Each row is a point. Each copy is the shape, with its points in the same order, stretched, turned, moved and blurred by noise. Some copies are also mirrored. Which?
In the rows, zero is written as 128.

Shape (9 x 3):
[[ 77 178 113]
 [122 128  89]
 [139 156 166]
 [137  44 196]
 [105  85 200]
 [190  66 115]
 [134  72 156]
 [120 154 107]
 [156 128 113]]
Copy 1 (9 x 3):
[[108 225 142]
 [183 167 149]
 [ 83 121 162]
 [132  35  74]
 [ 88  89  68]
 [211  51 152]
 [157  84  97]
 [152 169 157]
 [166 122 176]]
Copy 1 is: only turned
Copy 2:
[[152 179 161]
 [162 120 136]
 [104 157 106]
 [ 48  77 114]
 [ 63 121 138]
 [140  63  61]
 [101  86  98]
 [148 152 138]
 [139 114 104]]
Copy 2 is: mirrored
Copy 3, 9 rows:
[[ 42 129 150]
 [109  96 105]
 [123 162 148]
 [168 209  50]
 [122 217  81]
 [199  88  73]
 [147 159  64]
 [ 93 107 136]
 [141 105 117]]
Copy 3 is: mirrored
Copy 4 (9 x 3):
[[145 190 202]
 [133 161 117]
 [136 110 161]
 [ 51  80  87]
 [ 66 101 148]
 [111  97  36]
 [ 87 108  96]
 [145 166 152]
 [144 131 106]]
Copy 4 is: only turned

Shape:
[[196  70 131 178]
 [113  82 120 106]
 [158 104  84 102]
 [117 192 144 145]
 [113 156 128 128]
 [164 173 170 171]
 [129 191 154  71]
 [185 104 142 183]]
Copy 1 (8 x 4):
[[186 115 179 127]
 [151 144  63 130]
 [141 174 104 102]
 [ 56  88 154 127]
 [ 86 117 118 126]
 [ 84  59 202 118]
 [ 56 105 111  73]
 [153  93 192 131]]
Copy 1 is: only turned
Copy 2, 8 rows:
[[214  79  71 141]
 [173 136 138 105]
 [155 101  88  77]
 [ 71 144  96 170]
 [100 138 111 142]
 [112 139  59 191]
 [ 76 205  79 128]
 [180  92  67 160]]
Copy 2 is: only turned
Copy 3:
[[152 102 198 233]
 [163 107 114 157]
 [181 163 137 174]
 [ 67 109 140  91]
 [104 112 127 113]
 [ 83  86 192 119]
 [136 121 138  23]
 [122  97 199 201]]
Copy 3 is: only turned
Copy 4, 8 rows:
[[146 122  67 174]
 [ 81 135 142 165]
 [ 99 178 123 139]
 [199 111 169  61]
 [151 129 163  98]
 [237 110 128  89]
 [202 173 208  93]
 [171 107  86 142]]
Copy 4 is: mirrored

Shape, 12 rows:
[[119 188 206  89 132 127]
 [196 115 200  75 123  75]
 [154 134 103 101  79 133]
 [173 136 155 135 158 160]
 [ 96 149  98 116 155 165]
 [ 94 159 205  74 143 106]
 [136 101 169 109 130 115]
 [130 152 112  98  79 155]
 [120 102  97 173 136  88]
 [188 184 100 124  83 165]
 [ 93  85 128 141 133 153]
 [ 94  87 178 108  95 137]]
Copy 1, 12 rows:
[[ 86 166 159 191  73  92]
 [  7 113 125  86 100 102]
 [143  81 139 116  76 148]
 [125 151 156  94 157 111]
 [187 169 130 143 103 165]
 [ 61 178 139 193  73 132]
 [ 69 131 141 127 136 163]
 [161 100 162 150  62 148]
 [136 102  67 126 191 175]
 [188  79 158 111  79  82]
 [136 137 153 151 169 216]
 [ 77 120 182 181 128 208]]
Copy 1 is: only turned
Copy 2, 12 rows:
[[197  59 160 100  56 120]
 [159 103 227 194  93  72]
 [150 159  93 173 107  64]
 [149 155 186 134 146 121]
 [116 153  87  65 124 107]
 [161  39 158  88  65 107]
 [117  94 167 149 137  93]
 [169 136  78 140  99  72]
 [ 27 151 107 168 136 131]
 [197 195  99 170  91  93]
 [ 78 106 111 117 183 106]
 [122  45 127 143 157  84]]
Copy 2 is: only turned

Shape (10 x 6):
[[ 71 103 103 143 111  77]
 [153 187 150 145 126 172]
 [206 156 140  81 151 171]
 [159 155 124  57 164 164]
 [ 67 106  76 153 134 109]
 [104  91  50 177 128 108]
 [167 185 102  72 134 181]
 [135 158  76 154 149  68]
 [ 94 103  99 172 171 102]
 [204 131 105 155 102  83]]
Copy 1:
[[124 183  55 137  41  91]
 [168 142 136  95 165 119]
 [133  94 149 124 214 146]
 [117  97 144 131 171  88]
 [130 194  78 151  56  73]
 [117 220  80 175  75  96]
 [129 127 140 117 206  93]
 [179 155  59 148 125  96]
 [150 160 113 171  59 103]
 [155 152  56 127 164 186]]
Copy 1 is: only turned
Copy 2:
[[ 95  34 217 140 111 123]
 [156 121  36 173 113 143]
 [137 206  47 117 141 111]
 [133 188  90 108 185 142]
 [ 87  29 175 117 143 118]
 [ 44  20 149 106 106  80]
 [ 98 183  54 123 146 165]
 [ 51  77 146 191 136  80]
 [102  25 152 145 174  76]
 [ 61 136 111 182  49  61]]
Copy 2 is: only turned
Copy 3:
[[ 95 127 167  83  92  79]
 [132 151 140 148 178 152]
 [211 112 109 151 186 180]
 [202 128 113 130 131 184]
 [ 80 129 134 122  76  83]
 [ 88 109 130 160  83  54]
 [190 145 119 179 137 173]
 [134 170 122 127 132  67]
 [ 79 124 106 103 110  90]
 [164 107 143 142 182  66]]
Copy 3 is: only turned
Copy 4, 10 rows:
[[162 152  80 171 131 159]
 [111 179 187 133  65 106]
 [127 147 162  85 124  64]
 [114 142 108  94 143  48]
 [139 155  54 151 108 151]
 [164 171  59 116  93 171]
 [113 185 112  97 138  51]
 [202 171  89 145  81 112]
 [166 120  83 140  71 150]
 [213 182 158 120 108 143]]
Copy 4 is: mirrored

Shape, 13 rows:
[[ 88  97 106 110 119 138 125 163]
 [ 62  66  97 139 118 107 126 118]
 [103  81  98 119 116 132 141 130]
 [157 162  95 132  82 141 119 120]
 [105 102 119 122  93 164 116 163]
 [106 134 111 111 146 121 103 133]
 [168 149 110 153 129 191 131 110]
 [121 136 164 115 121  98  95 101]
 [125 153 136 184 143 102  86 119]
 [110 123 134 131 141 135 153 145]
 [181  83 193 213 191  64  52 138]
 [178 156  84 145 102 119 128 125]
 [134 140 114 109 131 103  67 107]]
Copy 1, 13 rows:
[[112 134 107 142  71 158 136 128]
 [108 135  90 184  94 157  83 127]
 [122 108  95 145  91 130 109 127]
 [145 154  98 112 125  76 135 164]
 [114 144 136 133  59 128 122 123]
 [114 156  97 111 124 180 128 119]
 [191 112 128  99 121  81 115  98]
 [ 71 162 129 120 162 145  81 131]
 [133 174 141 146 149 149  88 125]
 [131 123 139 134 111 144 140  93]
 [107 105 220 132 175 187   7 155]
 [154 129 100 110 145  80 132 186]
 [ 90 160  95  98 147 164  82 160]]
Copy 1 is: only turned
Copy 2 (13 x 8):
[[ 95 143 126 108  73 125 115 121]
 [101 157 142 169  66 119 127  99]
 [ 97 146 143 145  82 145 119 106]
 [145 164 134 110 155 148 154 101]
 [104 167 137  98 104 138 117 122]
 [122 136 100 125 106 113 124 114]
 [148 164 130 125 154 167 132 159]
 [120 144  95 142 146 108  92  91]
 [156 156 118 152 150  74 105 136]
 [ 97 145 124 133 127 128 117 136]
 [190 111 143 144 154  54  21 139]
 [159 124 156 127 154 133 147 106]
 [151 134  92 126 128 106 115  83]]
Copy 2 is: only turned
Copy 3 (13 x 8):
[[142 125 154  82 124 141 140  86]
 [109 147 180 103 168 152 154  55]
 [124 138 160 106 128 171 161  76]
 [106 168 150 119  85 125 169 140]
 [120 109 145  80 102 156 143 121]
 [138 146 127 116 140 111 156 107]
 [ 72 149  80 131  88 162 154 135]
 [139 140 149 148 168 122 174 156]
 [ 84 146 134 160 148  80 130 129]
 [136 137 128 116 119 160 122 103]
 [ 92  61 128 237 190  71 146 113]
 [101 169 149 149  79 119 163 114]
 [125 151 140 141 148  75 202 131]]
Copy 3 is: mirrored
Copy 4, 13 rows:
[[122  98 107 123 132 151 150  87]
 [130 118  56 139 112 151 135 122]
 [142 130  91 119 134 152 145 105]
 [138 149 152 133 117 152 172 168]
 [121 105 120 136 122 179 159  96]
 [113 110 131 142 146 108 130 113]
 [107 182 161 135 149 158 155 138]
 [139 118 145 173 136 118  87 142]
 [ 75 122 128 160 141 140 107 197]
 [109 118 127 118 139 144 110 109]
 [ 70 111  97 166 248 171  25 216]
 [136 154 142 113 141 148 163 190]
 [135 123 141 174 155 105 134 150]]
Copy 4 is: mirrored

Shape (12 x 9):
[[161 124 104 111 162 130  81 112 137]
 [132 119 134 178 119 108 146 144 156]
 [164 127 152 122 162 128 144 122  39]
 [154 187 144 141 137  82  99 145  53]
 [118 121 161  45  92 105 140 136 183]
 [ 58 109  65  52 116 142 136  83 117]
 [172  68 107 133  65 190 114 124 128]
 [111 128 172 123  76 131 157 153 210]
 [126 177  97 144 123 154 211 123 159]
 [102 174 123  81 156  91 130 220 148]
 [173 136 201  97 173 201 149 147  93]
 [173 116  57 106 163 155 176 169 179]]
Copy 1, 12 rows:
[[129 109 164 142 120 160 177 138  82]
 [122 144  90 116 164 102 120 128 104]
 [173  90 116 120  89 105 112 107  46]
 [155 146 141 111 101 100  74 149  23]
 [ 42 127 126 152 153 151  78 102 131]
 [ 74  99 149 104  49 113 153 145 156]
 [129  97  80 240 105 100 172 152 146]
 [ 48 140 113 160 182  98  76 112 148]
 [ 46 112 144  76 167  32 136  92  77]
 [ 86  77 128  59 181 154  50 155  58]
 [148  38 178 171 143 122 107  76  75]
 [ 69  34 109  87 201 139 196 121  67]]
Copy 1 is: mirrored
Copy 2:
[[147 168 165 139 174 128 101 140 117]
 [125 135 102 146 117 101 146 171 193]
 [147 165 138 188  38 134 180 108 110]
 [151 141 162 178  71  87 199 150 152]
 [161 141 132  64 198 164 191 104 165]
 [144 188 141  28  96 114 124 104 121]
 [166 119 174 100 126 187  94 197 160]
 [134  96 108  64 153 151 179 149 187]
 [110 103  69 141  72  81 106  85 176]
 [ 75 131 147 109 118 104 221  93 197]
 [116  93 142 157  82 199 203  76  97]
 [ 92 151 104 161 148 125  72  66 183]]
Copy 2 is: only turned
Copy 3, 12 rows:
[[149 156 133 100 154 158 114 175 158]
 [124 101 110 189 112 109 134 147 174]
 [162 144 197 176 137 147 174 195  98]
 [185 214 201 205 157  91 144 184 148]
 [159  82 163 122 156 132  93  72 208]
 [249 101 120 124 135 205  93  99 102]
 [ 67 100 127 172 192 215  71 139 131]
 [ 81  63 137 156 107 104  71  76 215]
 [170  48 142 163  93 104  88 159 117]
 [159 154 159 113 134  25 130  81 144]
 [103 137 242 114 105 162 154 156 125]
 [119  44 108  82 156  92 121 139  99]]
Copy 3 is: only turned
Copy 4 (12 x 9):
[[127  99  86  73 100 130 134 138 147]
 [131 107 171 176 135 104  95  76 155]
 [156 147 133  71 192 113  78 131 129]
 [ 72 193 132  85 144 155  74 126 128]
 [ 98 134 162 143 114 155 188 112  82]
 [109 100 109 111 150 105 173 226 126]
 [169  63  83 164 131  74  91 122  97]
 [130  97 206 216 104 146 140  75  96]
 [112  84 226 179 105  59  81 148 102]
 [111 248 182 137  50 145 151 118 141]
 [235 114 171 101 127 158  91 117  87]
 [162 125 158 138  54  17 118 127 141]]
Copy 4 is: mirrored

Shape:
[[154 144 163 111 117 137 183  92  98]
 [109 102  88 120 161 156 149 150 125]
 [128 143 100  78 141 175 144 124 159]
 [147  91 158 161 110 116 143 156 131]
 [136 129 153  77 101 130 112 132  80]
 [126 154 118  72 159 138 167  98 132]
 [148 130 165 159 113 189 117  76  86]
 [113 136 146 108 172 181 134 152 120]
 [159  98  82  84 155 116 106 122  87]
 [180 172 147 139  99 117 118 133  80]
 [117  99 110 104 104 104 117 104 100]
 [165  87 143 128 166 160 131 126 139]
 [105 154 146  84 142 116 164  97 107]
 [180 168  76  89 152 100 169 160  89]
 [123 146 143 162 170 154 137  90 101]]
Copy 1 (15 x 9):
[[ 92 105 119 144 168 166 122 140 133]
 [138 110 163 115 144  97 152  93 169]
 [ 97 124 171 145 120 107 152 100 173]
 [158 141 136 130 156 147 109 109 117]
 [145 140 135 179 142 145 147 147 141]
 [ 76 116 158 131 158 122 159 139 152]
 [135  83  81 160 118 117 106 102 136]
 [129 145 120 128 135  92 151  99 186]
 [146  99 152 160 155 109 185 107 124]
 [152 125  88 156 119 179 148 118 111]
 [147  99 165 147 148 134 140 150 115]
 [124 124 128 151 154  92 133  77 133]
 [ 90 118 141 122 161 137 148 173 141]
 [121 121 145 132 168 166 202 109 140]
 [123  89  89 102 129 104 130 113 133]]
Copy 1 is: mirrored
Copy 2, 15 rows:
[[ 89 144 121  62  78 133 163 111 104]
 [154 100 125 163 107 112 123  80 100]
 [136 113 152 147  83 169 118 121  80]
 [111 136 124 153 124  76 159 120 112]
 [117 129 122  89 117 125 112 145 149]
 [137 123 125  93  75 193 147 103 104]
 [ 56  95 102  95 125 109 131 112  98]
 [122  65 132 127 104 121 143 132  93]
 [131 128 124 158  94 139  89  72 163]
 [ 78 132 159  74 155 112 147 126 144]
 [147 153 109 136 124 149 109  99 142]
 [ 97 108 125 178  79 102 139 102  99]
 [149 134 115  70  97 184 152 134 123]
 [132 133 182  93 106 130 143  69 149]
 [101  93 102 108 128 145 157  93 113]]
Copy 2 is: only turned
Copy 3:
[[119 208 161 149 119 125 157  97 114]
 [127  57 158 164 105 141 169 154 105]
 [127 118 135 182 186 139 170 143 105]
 [ 95 151 137 106  91 153 100 148  87]
 [127 179 170 158 160 122  71  90 153]
 [126 147 164 160 154 109 196 108 153]
 [ 82 148  90 201 139 161 113  28 110]
 [ 73 109 147 236 122 108 144 125 133]
 [113  91 216 112 169 120 116  69 135]
 [133 172 158 132 172  60  70  67  82]
 [152 124 160  92 147 168 125  94 159]
 [ 36 120 143 156 129 154 140 115  99]
 [153 159 171 148 119 111 171  97 181]
 [159 127 249 115 155  15 135 127  71]
 [ 96 105 120 179  99 115 171  53 124]]
Copy 3 is: mirrored

Shape (15 x 11):
[[137 128 104 191  61 157  79 112  55 147 160]
 [187 143 123 117  92 161 141 184 102  72 148]
 [120  62 121  32  96 154  84 128 185 147 151]
 [ 96 172 154  87 105 119  88 151 154 130 125]
 [128 110 131 180 147 208 103 101 164 137 168]
 [138 149 136 130 114  68 164 212 179 113  97]
 [132 166 130 106 183 133 160  95 209  60  98]
 [105 145 112 154 148 111  99 114  87  85 172]
 [187  79 102 156 176 117  92 109 110 121 149]
 [148 129  90  69 106  88 113 147 171 141 124]
 [103 136 104 115 119 105  71 206  59 118 121]
 [147 113 126 169 120  75  97 116 138 106 187]
 [151 154 105 100 183 116 234 158 149 101 156]
 [161 169 176  87 147 183  97 119 173 137 121]
 [ 63 134 187 118 125 117 146 125 133 125 103]]
Copy 1 (15 x 11):
[[140 124  56  63 138 164 131  78  78 117  72]
 [ 99 154 129 129 153 141 141  77 170 197 111]
 [149  92 151 139 248 149  97  61 185  80 100]
 [184 143 118 136 165 105 143  67 147 116 159]
 [123   7 169 139 149 104 121  95  86 115 102]
 [186 227 151 145 106  63 150  91 155 172 106]
 [153 108 207 229 133  91  76 128 143 208 187]
 [152 154 149 121 151 153 158 154  51 130 135]
 [ 58 158 137 158 158 150 151 162  84  96  60]
 [147 210 129 133 193 107  95  88 142 145 105]
 [105 211 144  77 154 136 179  98 106  87 118]
 [168 194 115 151 156 160 157 130  51 117  72]
 [154 132 180 126 180  47 123 171 142 225 132]
 [113  53 118 187 160  82 131  79 189 127 151]
 [238  81 132 125 126 118 160 124 164 107 161]]
Copy 1 is: only turned
Copy 2, 15 rows:
[[200  80 191 165 174  96 146 141  68  76 109]
 [188 120 142  86 136 174 106  60 113 100 200]
 [ 94  75 211 131  85 121  68  76 177 149  76]
 [ 59  84 153  72 186 135 108 121 139 149 149]
 [142  99 225 122 153 125 196 195 134  38 132]
 [ 64 164 134  25 151 167  77  73  48 117 147]
 [ 43 156 134 122 122 144 211 130 136 121 221]
 [133  61  90 160 183 121 193 105 113  56 155]
 [181  90 146 123  82  96 224  98 104  61 110]
 [ 80 117 172 105 103  90  80  56 106 142 139]
 [144   8 103  81 168 165 105  67  59 116 132]
 [127 126 137 135 167  89 176  71 113  45  87]
 [117 156  46 101 100 140  92 107 103  69 241]
 [100 115 193  36 131 132 169 166 195 161 180]
 [ 68 120  95 105 185 178 121 176 107 150 112]]
Copy 2 is: mirrored
Copy 3:
[[149  76 121  90 162 194 140 143 129 148 122]
 [116  78  84  93 135 111 116  83 100 125  75]
 [170 125 169 198  83 165 190  84  87 170  75]
 [113 104 160 154 142 122 135 132  77 103  87]
 [140  83 167  90 117 134  84 108 108 183 147]
 [ 39  99 125 109 126  63 146 128 118  74 124]
 [107 162 141 189 138  63 114  75  68 138 142]
 [159  98 115 112 145 107 111 136 122 109 157]
 [143 111  86 111  93 129 158 134 114 181 187]
 [101 110 121 195 115 145 197  99  82 128 113]
 [123  57  97 137 143  92 147 164 123 101  98]
 [131 110 132  69 118 128 170 132 107 112 166]
 [ 77 111 108 135  99  89  57  79 115  70 159]
 [110 117 138 160 113 129  93 117  40 167  95]
 [107 145 174 149 134 103  98 144 130  94 116]]
Copy 3 is: mirrored
